Each row of a before or after table is a point. One or more steps were done to the points. Then noise was added and the rows were shuffled. The steps act on columns, c1 being the first. Name the steps. A step turns or swaps two columns, mirrors them in a line or flattens them onto one, adds a multiple of one to another, or multiplies or shifts one. Angles are multiples of 10 degrees, from the lower column toward the higher: turns from -170 to 170, lines from 10 to 170 but not 90. Use the fewest steps. Two steps may share a column if one is a turn and the other turns, adds or multiplies; they go together, in the order done. Otherwise the lowest column goes first.

Before (8 x 2):
[[6, -49],
[-51, -13],
[14, 6],
[-26, 42],
[-34, 43],
[23, -29],
[-44, 29],
[-14, 42]]
After (8 x 2):
[[-2, -43],
[55, -6],
[29, -47],
[16, -54],
[-16, 1],
[-12, 34],
[8, -46],
[12, 51]]
Steps: turn c1 and c2 by 160 degrees

Before (13 x 6):
[[-17, 34, -42, 3, -29, -17],
[10, -61, -63, -35, 24, 58],
[-47, 22, 2, 32, 8, -50],
[35, -32, -7, -10, -9, -32],
[-73, 66, 0, -42, -4, -51],
[-32, 59, 14, 21, 11, -38],
[5, 21, 8, 19, 9, -26],
[-66, 46, 39, -60, 5, 5],
[25, -26, -6, -28, 0, 63],
[-1, -46, 8, 11, -21, -9],
[3, -3, 9, 14, -3, -28],
[40, -22, -25, -43, 42, 42],
[-10, -2, -19, 14, -41, -17]]
After (13 x 6):
[[16, -48, 12, -4, 18, 16],
[-53, 65, -48, -2, 47, 43],
[18, -4, -1, -27, 39, 7],
[7, -5, 8, -11, 5, 27],
[4, 33, -19, -39, 34, -2],
[4, -20, -37, 20, -58, -51],
[30, -29, -17, -14, -11, 26],
[-10, -61, -46, -4, -22, -81],
[17, -23, -8, 34, -18, -54],
[-3, 24, 14, -12, -8, 27],
[-42, 24, 18, -36, 22, 42],
[-36, 58, 20, -22, 14, 38],
[-56, 44, -35, 62, 40, 13]]
Steps: mirror c1 and c5 in the line at 160 degrees; turn c3 and c6 by 150 degrees; turn c3 and c4 by -120 degrees

Before (11 x 12):
[[-12, 2, -3, -15, 19, -15, -40, 42, -16, -11, -25, -16],
[-10, -18, 2, 16, 8, 28, -12, -1, -1, -15, 66, -8],
[-14, -24, 2, 8, -40, -15, -4, 15, -23, 17, -32, 18],
[-17, 11, 2, 17, 20, 6, 26, -23, -2, -10, 2, -13],
[-19, 19, 12, -1, 21, 4, -4, -7, -20, -7, -21, 42],
[-1, -7, -7, -1, -2, -13, -28, -27, 8, -1, 82, -20],
[-7, -40, 4, -42, 12, 22, -39, -18, 7, -7, -23, -13],
[-16, -21, 55, 4, 14, 18, 6, 1, -53, 48, -25, -12],
[-1, 4, 27, 18, 19, 17, -22, -3, 18, -8, -10, 14],
[0, -27, -3, 20, 24, -48, 38, -2, -32, 4, -6, 3],
[9, -17, 0, 19, 0, 2, -8, -18, -34, -13, -30, -2]]
After (11 x 12):
[[-6, 0, -11, -23, -10, -81, -2, -26, -1, 6, -38, -1],
[-9, 30, 52, -10, 42, 17, 1, -5, 69, -24, 23, 6],
[16, -2, -4, -13, 63, 3, 26, -29, -6, -5, 7, 16],
[20, 15, -1, -16, 58, 14, -46, 36, 3, -22, -6, -18],
[-21, -2, 0, -2, -1, 24, -17, -14, 5, -35, 11, 15],
[-32, 31, 3, -15, 37, -5, -41, -23, -9, 6, 30, -43],
[-5, 22, 0, -5, 29, -73, 11, -7, -10, -9, 5, 17],
[6, -6, 24, 14, 59, -6, -24, -4, -15, 14, 17, 21],
[-23, 15, -6, 7, 71, 33, 28, -1, 22, -25, -40, 21],
[27, 1, 15, 39, 62, 21, -9, -12, 1, -22, 9, 1],
[-7, 30, 5, 19, -122, 32, -16, 5, 25, -14, -6, 8]]
Steps: turn c1 and c8 by 20 degrees; turn c1 and c2 by -130 degrees; swap c4 and c12; multiply c5 by 3; turn c6 and c11 by 110 degrees; turn c6 and c7 by -20 degrees; mirror c9 and c10 in the line at 60 degrees
